Each row is a point. Each copy is the shape, with its points in the same order, turned, moved and blurred by noise. Is it also mirrored, or only turned?

Shape (6 x 3)
[[-0.44 -0.47  0.14]
 [ 0.58 -0.01  0.23]
 [-0.37 -0.19  0.01]
 [-0.21  0.07  0.38]
 [-0.76 -0.66 -0.44]
 [ 0.05  0.85  0.13]]
Copy 1 (6 x 3)
[[-0.26 -0.42  0.18]
 [-0.14  0.64 -0.22]
 [-0.03 -0.30  0.01]
 [ 0.17  0.06  0.30]
 [-0.39 -0.97 -0.18]
 [ 0.92  0.36 -0.14]]
Copy 1 is: mirrored
Copy 2 (6 x 3)
[[ 0.10  0.47  0.68]
 [-0.55 -0.23  0.09]
 [ 0.05  0.40  0.35]
 [-0.30  0.51  0.18]
 [ 0.77  0.32  0.80]
 [-0.34  0.49 -0.63]]
Copy 2 is: mirrored

Shape (7 x 4)
[[ 0.44 -0.34 -0.13 -0.55]
 [ 0.36 -0.49  0.16 -0.66]
 [ 0.85  0.12  0.08 -0.61]
 [ 0.57  0.05  0.00  0.13]
 [-0.01  0.41  0.51  0.18]
 [-0.56  0.62  0.19  0.33]
 [-0.53  0.40 -0.03 -0.10]]
Copy 1 (7 x 4)
[[ 0.24 -0.09  0.42  0.87]
 [ 0.26 -0.46  0.50  0.85]
 [ 0.16  0.10  1.00  0.68]
 [ 0.37  0.28  0.50  0.16]
 [-0.18 -0.09  0.53 -0.39]
 [-0.62  0.05  0.02 -0.51]
 [-0.65 -0.05  0.00 -0.01]]
Copy 1 is: mirrored
Copy 2 (7 x 4)
[[ 0.55  0.17  0.67 -0.19]
 [ 0.28  0.34  0.91  0.00]
 [ 0.47  0.65  0.67 -0.63]
 [ 0.42  0.48  0.01 -0.17]
 [-0.57  0.30 -0.21 -0.35]
 [-0.57 -0.31 -0.51 -0.44]
 [-0.30 -0.50 -0.05 -0.48]]
Copy 2 is: only turned
Copy 3 (7 x 4)
[[ 0.18  0.39 -0.49  0.23]
 [ 0.12  0.20 -0.62  0.38]
 [ 0.04  0.85 -0.27  0.56]
 [ 0.32  0.44  0.29  0.13]
 [-0.23  0.03  0.61  0.39]
 [-0.57 -0.12  0.77 -0.20]
 [-0.62 -0.13  0.38 -0.16]]
Copy 3 is: mirrored

Shape (10 x 6)
[[-0.36  0.14  0.75  0.75 -0.40 -0.12]
 [-0.40  0.03 -0.71 -0.14 -0.16  0.38]
 [-0.07 -0.85  0.27 -0.64 -0.10  0.62]
 [ 0.80 -0.48  0.59 -0.19 -0.01  0.54]
 [ 0.10  0.27 -0.32  0.66  0.19 -0.42]
 [ 0.37  0.56 -0.42 -0.05  0.25 -0.32]
 [-0.11  0.23 -0.16  0.23  0.32 -0.50]
 [ 0.65 -0.38  0.39  0.29 -0.26 -0.42]
 [-0.03 -0.15  0.02  0.60  0.55 -0.48]
 [-0.05  0.25 -0.04 -0.30 -0.13 -0.62]]
Copy 1 (10 x 6)
[[-0.69  0.59  0.01 -0.09 -0.55  0.25]
 [ 0.57  0.13 -0.27 -0.20  0.58  0.00]
 [ 0.16 -0.66  0.70 -0.53  0.37 -0.43]
 [-0.10 -0.64  0.81  0.28 -0.25 -0.57]
 [ 0.04  0.37 -0.81  0.35 -0.39 -0.18]
 [ 0.75  0.06 -0.42  0.34 -0.52 -0.15]
 [ 0.29  0.25 -0.61 -0.18 -0.48 -0.25]
 [-0.26 -0.53 -0.04  0.26 -0.86 -0.09]
 [-0.17  0.15 -0.67  0.02 -0.52 -0.54]
 [ 0.53 -0.08 -0.32 -0.30 -0.69  0.19]]
Copy 1 is: only turned
Copy 2 (10 x 6)
[[-0.77 -0.47 -0.31  0.27 -0.90  0.42]
 [-0.13  1.15 -0.01  0.18 -0.33 -0.25]
 [ 0.47  0.30  0.28  0.32  0.44  0.70]
 [ 0.38 -0.37 -0.54  0.58  0.47  0.37]
 [-0.63 -0.05 -0.42 -0.05 -0.35 -0.59]
 [ 0.13  0.06 -0.46  0.07 -0.45 -0.98]
 [-0.36 -0.15 -0.05 -0.05 -0.47 -0.73]
 [-0.09 -0.61 -0.71 -0.25  0.03  0.07]
 [-0.73 -0.33  0.00 -0.04 -0.11 -0.53]
 [ 0.23 -0.16 -0.04 -0.26 -0.68 -0.29]]
Copy 2 is: only turned
Copy 3 (10 x 6)
[[-0.61 -0.91 -0.39  0.83  0.19  0.22]
 [ 0.46  0.05 -0.46 -0.10  0.99  0.20]
 [-0.54  0.14  0.47 -0.59  0.63  0.00]
 [-0.27 -0.15  0.74 -0.10 -0.18  0.42]
 [ 0.49 -0.45 -0.72  0.33 -0.27  0.11]
 [ 0.62  0.27 -0.44  0.51 -0.13  0.30]
 [ 0.23 -0.02 -0.69  0.34 -0.05 -0.11]
 [-0.42 -0.29 -0.19  0.03 -0.62  0.56]
 [ 0.23 -0.51 -0.56  0.16 -0.39 -0.28]
 [-0.12  0.45 -0.72  0.41  0.04  0.20]]
Copy 3 is: only turned
Copy 4 (10 x 6)
[[-0.14 -0.54 -0.62  0.32 -0.50  1.00]
 [ 0.09  0.24 -0.44 -0.84 -0.05 -0.12]
 [ 0.94 -0.52  0.21 -0.08 -0.11 -0.44]
 [ 0.65 -0.27  0.87  0.18 -0.14  0.43]
 [-0.52  0.52 -0.31  0.06 -0.02  0.64]
 [-0.73  0.39  0.27 -0.30 -0.06  0.17]
 [-0.60  0.24 -0.34  0.19  0.03  0.20]
 [ 0.18  0.21  0.36  0.55 -0.58  0.56]
 [-0.26  0.30 -0.32  0.55  0.28  0.39]
 [-0.63 -0.04 -0.04  0.01 -0.59 -0.08]]
Copy 4 is: only turned

Shape (12 x 8)
[[ 0.67  0.36  0.37  1.03  0.70  0.42  0.58 -0.03]
 [-0.52  0.03  0.09 -0.02 -0.30 -0.17 -0.20 -0.37]
 [ 0.37  0.36  0.12 -0.43 -0.64  0.19  0.06 -0.23]
 [ 0.03 -0.12 -0.15 -0.39  0.16 -0.50 -0.34  0.04]
 [-0.15 -0.09 -0.09  0.04 -0.28  0.13  0.54  0.04]
 [ 0.05 -0.17  0.06 -0.39 -0.30 -0.41  0.19  0.17]
 [ 0.80 -0.40  0.40  0.73  0.19  0.30  0.37 -0.23]
 [ 0.10 -0.14 -0.49 -0.46  0.14 -0.32  0.17 -0.45]
 [-0.17  0.05  0.37 -0.43 -0.18 -0.09  0.01 -0.14]
 [ 0.74 -0.22 -0.13  1.18  0.36  0.25  0.29 -0.20]
 [ 0.24  0.38  0.22 -0.12 -0.01  1.17 -0.60  0.85]
 [ 0.46 -0.41  0.12  0.12  1.11  1.10 -0.34  0.25]]
Copy 1 (12 x 8)
[[ 1.00 -0.39 -0.30 -0.35  1.08  0.15 -0.06 -0.05]
 [-0.73 -0.19 -0.02  0.18 -0.12 -0.06 -0.19 -0.08]
 [-0.19  0.09  0.31  0.09 -0.16  0.60  0.45 -0.45]
 [-0.33  0.10 -0.08 -0.10 -0.43 -0.20  0.26  0.44]
 [-0.10 -0.36 -0.59  0.17 -0.08  0.36  0.07 -0.25]
 [-0.27 -0.16 -0.26  0.28 -0.44  0.08  0.54  0.10]
 [ 1.01 -0.42 -0.04  0.35  0.37  0.20 -0.14  0.08]
 [-0.08 -0.32 -0.05 -0.40 -0.76  0.10  0.07  0.16]
 [-0.36  0.00  0.01  0.21 -0.24 -0.18  0.30 -0.32]
 [ 0.86 -0.54 -0.23 -0.05  0.63  0.48 -0.43  0.46]
 [ 0.13  1.39 -0.46  0.16  0.58  0.33  0.00 -0.25]
 [ 1.10  0.89 -0.49 -0.24  0.17 -0.25 -0.62  0.05]]
Copy 1 is: mirrored
Copy 2 (12 x 8)
[[ 0.04  0.00  0.12 -0.96  0.97 -0.56  0.47 -0.57]
 [ 0.01 -0.01  0.14  0.50 -0.11  0.22 -0.13  0.14]
 [ 0.44 -0.29  0.64 -0.12 -0.54  0.12  0.44  0.03]
 [ 0.42  0.18 -0.41 -0.07 -0.44  0.02 -0.14  0.35]
 [-0.15 -0.07  0.12 -0.17  0.05  0.41  0.52  0.20]
 [ 0.29  0.12 -0.09  0.05 -0.41  0.18  0.50  0.47]
 [ 0.15 -0.36 -0.30 -0.46  0.41 -0.38  0.79 -0.66]
 [ 0.57  0.08 -0.31 -0.25 -0.29  0.64 -0.01  0.04]
 [ 0.41 -0.22  0.19  0.24 -0.10  0.09  0.19  0.45]
 [-0.24 -0.05 -0.36 -0.77  0.43 -0.31  0.43 -0.94]
 [-0.34 -0.92  0.53 -0.81 -0.35 -0.84 -0.11  0.62]
 [ 0.05 -1.11 -0.59 -1.08  0.44 -0.57 -0.27  0.16]]
Copy 2 is: mirrored
Copy 3 (12 x 8)
[[ 0.78  0.42 -0.76  1.33  0.12 -0.24 -0.38  0.28]
 [-0.23  0.07 -0.02 -0.40  0.21 -0.47 -0.42  0.03]
 [-0.03  0.21 -0.40 -0.13 -0.49 -0.19 -0.44 -0.76]
 [ 0.02  0.03  0.00 -0.28  0.06 -0.22  0.50 -0.19]
 [-0.38  0.08 -0.29  0.30 -0.42 -0.26 -0.31  0.11]
 [-0.16 -0.05 -0.01 -0.06 -0.49 -0.46  0.18 -0.25]
 [ 0.61 -0.44 -0.56  1.02 -0.02 -0.20 -0.41 -0.05]
 [-0.32 -0.12 -0.69 -0.21 -0.01 -0.23  0.41 -0.14]
 [-0.23  0.15  0.01 -0.03 -0.04 -0.55 -0.13 -0.44]
 [ 0.79 -0.27 -0.78  0.92  0.07  0.12 -0.36  0.51]
 [ 0.16  0.81  0.54  0.66 -0.01  0.83 -0.47 -0.68]
 [ 0.11  0.06 -0.02  1.30  0.84  0.70  0.13 -0.35]]
Copy 3 is: only turned
Copy 4 (12 x 8)
[[-0.49 -0.42  0.53  0.58 -0.72 -0.88  0.38  0.56]
 [-0.03  0.33 -0.25 -0.30  0.44 -0.25 -0.07 -0.23]
 [-0.30  0.80  0.46 -0.54  0.10 -0.03 -0.18  0.39]
 [-0.08 -0.26 -0.10 -0.53  0.06  0.41 -0.04 -0.09]
 [-0.23  0.53  0.07  0.00  0.04 -0.05  0.49  0.12]
 [-0.40  0.30 -0.18 -0.52  0.27  0.32  0.33  0.10]
 [-0.58 -0.01  0.12 -0.20 -0.90 -0.81  0.40  0.30]
 [ 0.27  0.00  0.16 -0.68  0.09  0.07  0.49 -0.03]
 [-0.49  0.23  0.11 -0.39  0.38  0.02  0.07 -0.11]
 [-0.01 -0.16  0.00  0.09 -0.99 -0.88  0.41  0.53]
 [-0.55  0.58  0.56  0.59 -0.73  0.49 -0.83 -0.25]
 [-0.32 -0.38  0.75  0.22 -1.30 -0.04 -0.03 -0.76]]
Copy 4 is: only turned

Shape (13 x 9)
[[-0.61  0.15 -0.50  0.53 -0.06  0.09  0.21  0.19  0.44]
 [ 0.11 -0.75  0.77  0.60  0.15 -0.52 -0.28 -1.16 -0.23]
 [-0.04  0.68 -0.47 -0.22 -0.51  0.37  0.05  0.15  0.12]
 [-0.37 -0.23  0.81  0.50  0.33  0.08 -0.26 -0.34 -0.54]
 [ 0.07  0.05  0.05 -0.80  0.42 -0.30  0.59 -0.42  0.15]
 [ 0.47  0.48 -0.35  0.04  0.33  0.28  0.32  0.00  0.12]
 [-0.30  0.48 -0.39  0.61 -0.56  0.21 -0.02  0.00 -0.13]
 [ 0.45  0.58 -0.17 -0.33  0.17  0.07  0.17  0.46  0.71]
 [-0.40 -0.26  0.49  0.42  0.62 -0.28 -0.61 -0.91 -0.44]
 [-0.15 -0.12 -0.41  0.49 -0.31 -0.10  0.00  0.49 -0.48]
 [-0.12  0.32 -0.04 -0.03 -0.38  0.42  0.61  0.36  0.47]
 [-0.11  0.05  0.83 -0.29  0.32 -0.99 -0.04 -0.46  0.29]
 [-0.34 -0.20 -0.47  0.02 -0.51  0.42 -0.29  0.40  0.34]]
Copy 1 (13 x 9)
[[ 0.47 -0.25  0.18  0.54  0.00  0.51  0.24  0.02 -0.76]
 [-1.54  0.07  0.20  0.56 -0.30  0.33 -0.58 -0.15  0.13]
 [ 0.63 -0.27  0.25 -0.36  0.10 -0.26  0.52  0.27 -0.34]
 [-0.85 -0.37  0.22  0.19  0.48  0.79 -0.02 -0.28  0.15]
 [ 0.32  0.26  0.14  0.51  0.33 -0.59 -0.21 -0.09  0.66]
 [ 0.42  0.46  0.20 -0.16  0.16 -0.15  0.39 -0.44 -0.21]
 [ 0.03 -0.40  0.20 -0.07 -0.05  0.11  0.61  0.25 -0.71]
 [ 1.01  0.42  0.40 -0.17 -0.20 -0.01  0.29 -0.18  0.17]
 [-1.23  0.05  0.66  0.41  0.53  0.52 -0.33  0.03  0.11]
 [ 0.00 -0.09 -0.52 -0.17  0.27  0.60  0.08  0.36 -0.51]
 [ 0.77 -0.42 -0.04  0.13 -0.24 -0.07  0.47 -0.33 -0.17]
 [-0.35  0.32  0.50  0.64 -0.20  0.25 -0.20  0.27  1.11]
 [ 0.67 -0.55  0.17 -0.27 -0.11  0.24 -0.26  0.10 -0.61]]
Copy 1 is: mirrored
Copy 2 (13 x 9)
[[-0.04  0.13 -0.04 -0.49 -0.33  0.55 -0.50  0.13  0.01]
 [-0.81 -0.23  0.73  0.47  0.67  0.75  0.55 -1.04 -0.03]
 [ 0.06 -0.48 -0.03 -0.08 -0.49 -0.38 -0.55  0.26  0.45]
 [-0.14  0.45  0.87  0.62  0.23  0.35  0.10 -0.66 -0.02]
 [-0.13 -0.15 -0.74  0.44  0.65  0.04 -0.16 -0.33  0.68]
 [ 0.12 -0.19 -0.03 -0.39  0.47 -0.40 -0.26  0.07  0.38]
 [-0.20 -0.11  0.52 -0.39 -0.69  0.00 -0.27  0.03  0.26]
 [ 0.68 -0.63 -0.37 -0.29  0.33 -0.13 -0.59  0.00  0.34]
 [-0.41  0.20  0.94  0.66  0.61  0.78  0.34 -0.34  0.34]
 [ 0.17  0.11  0.16 -0.25 -0.64  0.03  0.42 -0.05 -0.05]
 [ 0.14 -0.15 -0.34 -0.19 -0.30 -0.25 -0.82 -0.30  0.00]
 [ 0.14 -0.42 -0.08  0.61  0.55  0.86  0.04 -1.01  0.75]
 [ 0.07 -0.42 -0.04  0.07 -0.57  0.18 -0.32  0.38 -0.42]]
Copy 2 is: mirrored
Copy 3 (13 x 9)
[[ 0.18 -0.11  0.08  0.24 -0.13 -0.72 -0.33 -0.85 -0.68]
 [ 0.52  0.69  0.06 -0.61 -1.33  0.79  0.09 -0.14 -0.13]
 [-0.45  0.06 -0.07  0.60  0.18 -0.48 -0.12  0.00 -0.43]
 [ 0.71  0.56  0.60  0.12 -0.42  0.70 -0.07 -0.21 -0.07]
 [ 0.10 -0.63  0.06 -0.66  0.03 -0.36  0.47  0.14  0.21]
 [ 0.25 -0.42 -0.34  0.42  0.04 -0.31  0.41 -0.10 -0.31]
 [-0.18  0.45  0.20  0.89 -0.26 -0.45 -0.27 -0.34 -0.47]
 [ 0.31 -0.66 -0.54  0.07  0.57 -0.49  0.00  0.04 -0.57]
 [ 0.56  0.13  0.86 -0.12 -1.09  0.75  0.01  0.00 -0.23]
 [ 0.13  0.00  0.03  0.79 -0.24 -0.10 -0.63 -0.55  0.14]
 [ 0.03  0.20 -0.21  0.10  0.64 -0.76 -0.17 -0.40 -0.24]
 [ 0.66 -0.06  0.20 -0.76 -0.44 -0.07 -0.21  0.63  0.04]
 [-0.52  0.01 -0.09  0.33  0.18 -0.17 -0.73 -0.57 -0.45]]
Copy 3 is: only turned

Shape (15 x 11)
[[-0.59  0.25 -0.22 -0.32  0.01  0.19 -0.48 -0.10 -0.40 -0.24  0.05]
 [ 0.19  0.44  0.26 -0.38  0.11 -0.14  0.00  0.47  0.38 -0.05  0.46]
 [ 0.52 -0.69  0.46 -0.24 -1.00 -0.42 -1.08 -0.23  0.30  0.93  0.29]
 [-0.39  0.14 -0.50  0.13  0.05  0.62  0.53  0.15  0.12  0.10 -0.55]
 [-0.14  0.75 -0.12 -0.25 -0.25 -0.11  0.32 -0.05 -0.24  0.55 -0.88]
 [-0.34  0.02  0.10  0.48 -0.28 -0.42 -0.19  0.12 -0.09  0.30 -0.55]
 [-0.73  0.78 -0.09 -0.49  0.95  0.89  0.62  0.29 -0.20 -0.12 -0.35]
 [-0.02 -0.54  0.00 -0.24  0.46 -0.02 -0.04  0.31 -0.29  0.54  0.40]
 [ 0.05  0.59 -0.22  0.00  0.62  0.27 -0.90 -0.66  0.14 -0.03  0.03]
 [ 0.02 -0.16 -0.07 -0.04 -0.17  0.26 -0.07 -0.19 -0.29 -0.32  0.22]
 [-0.16  0.11  0.10 -0.61  0.57 -0.22 -0.17 -0.64  0.23 -0.19  0.19]
 [ 0.32 -0.14 -0.25  0.08 -0.50 -0.08  0.44 -0.22 -0.09 -0.01 -0.37]
 [-0.20  0.18 -0.45 -0.53 -0.11 -0.14  0.01 -0.33  0.71 -0.31 -0.58]
 [ 0.53 -0.61  0.26 -0.61  0.53  0.19 -1.09 -0.13  0.00 -0.43 -0.10]
 [-0.93  0.72  0.42  0.27  0.52  0.76 -0.01 -0.69 -0.20 -0.04 -0.66]]
Copy 1 (15 x 11)
[[ 0.25 -0.32  0.12  0.29  0.30  0.06  0.06 -0.27  0.57  0.53  0.60]
 [-0.02 -0.32 -0.62 -0.37 -0.03  0.39  0.26 -0.20 -0.21 -0.06  0.32]
 [-0.19 -1.26  0.81 -0.75  0.36  0.55 -0.42  1.08 -0.56 -0.18  0.22]
 [ 0.04  0.00 -0.29  0.71  0.38 -0.52  0.70  0.26  0.26  0.06  0.01]
 [-0.98 -0.49 -0.01  0.57 -0.13 -0.26  0.76  0.20  0.45  0.14  0.28]
 [-0.31 -0.30  0.39  0.04 -0.17 -0.66  0.05  0.35  0.14  0.05  0.45]
 [-0.21  0.20 -0.97  0.76  0.65 -0.16  0.89 -0.61  0.68  0.08  0.66]
 [ 0.02  0.16 -0.25 -0.32  0.53  0.32  0.05  0.73  0.27  0.14  0.68]
 [-0.19 -0.07  0.35  0.77  0.51  0.51 -0.29 -0.44 -0.47  0.43  0.64]
 [ 0.37 -0.17  0.13  0.26  0.16  0.28 -0.18  0.20  0.45  0.02  0.22]
 [-0.51  0.07 -0.06  0.04  0.62  0.53 -0.31 -0.43  0.18  0.24  0.10]
 [-0.09 -0.18  0.22  0.36 -0.21  0.09  0.10  0.52  0.31 -0.09 -0.42]
 [-0.30 -0.23  0.29  0.21  0.48  0.05  0.41 -0.33  0.03  0.47 -0.59]
 [ 0.15  0.13  0.86 -0.20  0.78  0.98  0.01 -0.19  0.06 -0.28  0.64]
 [-0.45 -0.23 -0.16  1.16  0.65 -0.69 -0.10 -0.58  0.39 -0.26  0.78]]
Copy 1 is: only turned
Copy 2 (15 x 11)
[[-0.57  0.46  0.00 -0.07  0.43  0.11 -0.41 -0.09  0.06  0.17 -0.56]
 [ 0.10 -0.25 -0.67 -0.03 -0.28  0.19 -0.05  0.11  0.14 -0.17 -0.31]
 [-0.49 -0.35  0.43  1.26 -0.05  0.97 -0.12  1.12  0.25 -0.54  0.22]
 [-0.56 -0.08  0.45 -0.62 -0.22 -0.14 -0.18 -0.68  0.43  0.26  0.15]
 [-0.67  0.53  0.23 -0.10 -0.62  0.00  0.30 -0.22  1.08  0.17 -0.23]
 [-0.47  0.46  0.41  0.33 -0.17 -0.30 -0.12 -0.07  0.45 -0.51  0.26]
 [-0.29 -0.01 -0.05 -1.21  0.00 -0.30  0.02 -0.92  0.51  0.22 -1.00]
 [-0.24 -0.46  0.48  0.21 -0.29 -0.18 -0.01  0.18 -0.36 -0.16 -0.68]
 [ 0.30  0.22  0.15  0.56  0.57  0.46 -0.33 -0.59  0.47  0.35 -0.64]
 [-0.43  0.08  0.11  0.03  0.30  0.21  0.08 -0.03 -0.29  0.27  0.00]
 [ 0.46  0.10  0.13 -0.04  0.40  0.04 -0.08  0.38  0.31  0.38 -0.58]
 [-0.42  0.19  0.36 -0.01 -0.34  0.11  0.38  0.03  0.14  0.39  0.57]
 [ 0.18  0.35  0.23 -0.44 -0.11  0.24 -0.53  0.19  0.73  0.52  0.21]
 [ 0.51  0.25  0.62  0.11  0.29  1.09 -0.26  0.24 -0.54 -0.18 -0.61]
 [-0.34  0.41  0.42 -0.47  0.99 -0.18  0.19 -0.89  0.97 -0.06 -0.54]]
Copy 2 is: only turned
Copy 3 (15 x 11)
[[ 0.02  0.23  0.79 -0.09  0.00  0.34  0.33  0.05 -0.67  0.20  0.17]
 [-0.33  0.15 -0.28  0.00 -0.22  0.30  0.02  0.46  0.06  0.06  0.56]
 [-0.08  0.43 -0.47  0.43  0.97  0.73 -0.74 -0.62  0.11  1.00 -0.31]
 [-0.51  0.38  0.36 -0.54 -0.42 -0.57  0.40 -0.18 -0.62 -0.22 -0.32]
 [-0.23  1.00 -0.03 -0.78  0.30  0.13  0.57 -0.28 -0.40 -0.44  0.01]
 [ 0.50  0.83  0.12 -0.19  0.28 -0.24 -0.08 -0.27 -0.13 -0.02 -0.07]
 [-0.69  0.39  0.73 -0.54 -0.76 -0.27  1.28  0.54 -0.30 -0.29  0.13]
 [-0.08 -0.14 -0.14  0.44  0.02 -0.05  0.66 -0.27  0.10  0.50  0.13]
 [-0.18  0.19  0.49  0.50  0.32  0.55  0.28  0.68 -0.71 -0.28 -0.57]
 [-0.07 -0.33  0.45 -0.18  0.11  0.13 -0.02 -0.08 -0.19  0.13 -0.10]
 [ 0.15 -0.06  0.02  0.01 -0.30  0.86  0.50  0.42 -0.33  0.11 -0.36]
 [-0.03  0.00 -0.19 -0.74  0.22 -0.10 -0.05 -0.47 -0.25 -0.18 -0.24]
 [-0.14  0.40 -0.20 -0.71 -0.43  0.41 -0.01  0.27 -0.94  0.09 -0.43]
 [-0.05 -0.35  0.03  0.15  0.62  0.35  0.26  0.85 -0.31  1.07 -0.47]
 [-0.11  0.82  1.32 -0.34 -0.20  0.16  0.73  0.40 -0.12 -0.46 -0.73]]
Copy 3 is: mirrored
